Each wall is flat, endless, passes through zero and stands at right angles to its row. A trip goes straight from one point to another. List the walls that it crosses, first one first.
In the rows, zero is written as 128.

Walls:
(1): [ 97 147 125]
(2): [160 140 141]
(3): [138  78  79]
(4): [171  71  99]
(5): [169 103 197]
Trips:
[189 160 123] to [ 85 135 141] -> 4, 1, 5, 2
[ 49 187 160] to [162 122 119] -> 2, 5, 1, 4, 3
[191 127 198] to [ 65 187 129] -> 4, 1, 5, 2

Walls:
(1): [150 130 171 140  76 104 172 126 142]
(2): [ 85  64 220 151 174  89 110  99 105]
(3): [151 155 102 131 142 191 137 153 180]
(4): [146  87  77  39  95 107 100 131 136]
(5): [110 123 147 174  82  99 127 113 114]
(6): [129 118 121  74 139  43  35 100 121]
(7): [126  94 171 111 141 109  75 108 112]
(8): [157 106  85 147 228 163 141 177 191]
(9): [122 153 142 102 171 180 209 141 158]
Trips:
[123 113 114  99 120  91 188 127 134] to [ 83 151 127  81 128 243  93 172 174] -> 8, 3, 1
[149 111  88 154  85  88  92 178 124] to [157 195 161 107 156 109 153 149 143] -> 8, 3, 5, 4, 9, 6
[148 135 141 138 124  83 136 148  98] to [127 108 113 199 137 117 127 120 114] -> 6, 7, 8, 1
[167  97 177 168 146 162 159 106 162] to [ 89 122  90 196 199 124 205 117  68] -> 7, 1, 3
[105 146  81 173 131 102 137 102 136] to [108 174  96 108 107  92 129  26 143] -> 6, 8, 4, 1

Walls:
(1): [133 105  94 151 115 122 120 125 114  87 162  80 140 140 115 113 106 162
 102 125]
(2): [189 126 153 145 140  23 162  88  78 130 175 137 130  66 122 125  60 164
  96 100]
(3): [143 146 128 154  95 122  94 169 119  84  68 141 101 127 126 154 154  78
 184 133]
(4): [118 124  71 129  62 133 107 154  80  29  77  94 167 144  59  79 101 189
 180 128]
(5): [204 132 166 145  96 165  93 141  76 131 162 126 158 140  91 154 109 159
 151  44]
(6): [ 87  99  58 154 143 137 122 171 191 131 111  49 147 150 128 110  77 115
  87 136]
Trips:
[115 156 136 112 129 117 128 153 171  75 157 182 153  38  71 107 108 212
  95 162] to [151 146 101 136 112 176 147  65 140 194  95 111  93 158 163 116 143  93
 120 129] -> 1, 4, 2, 6
[102 128 112 106 148 130 172  68  87 109 122 113  95 112 146  77 176 135
  76 159] to [133 182 128  96 168 126  89 134 189 162 122 218 121 118 135 120  61 137
  53  98] -> 1, 6
[131 106 195 115 154  85 133 182 124  62 204 117 162  98  72 131 190 127
 141  94] to [120 144 166  86 158  91 155 112 102 228 125 103 157 137 170  48  51 141
 153  98] -> 3, 4, 1, 6
[111  83 138 123 134 163 172 153 102 118 131  68 187 122 123 146 105  71
  30 120] to [121 124 110 102 119 177  88 126 106 143 145 116  98 188 186 128 165 189
 150 113] -> 2, 5, 4, 6
[141 172 162 137 160 106 105 121 167 113 163 132 166 180  34 221 159 110
 201 150] to [121 220  78 113 164  65  52 120 184 127 121 156 148 156  66 109 197  78
 111  67] -> 5, 6
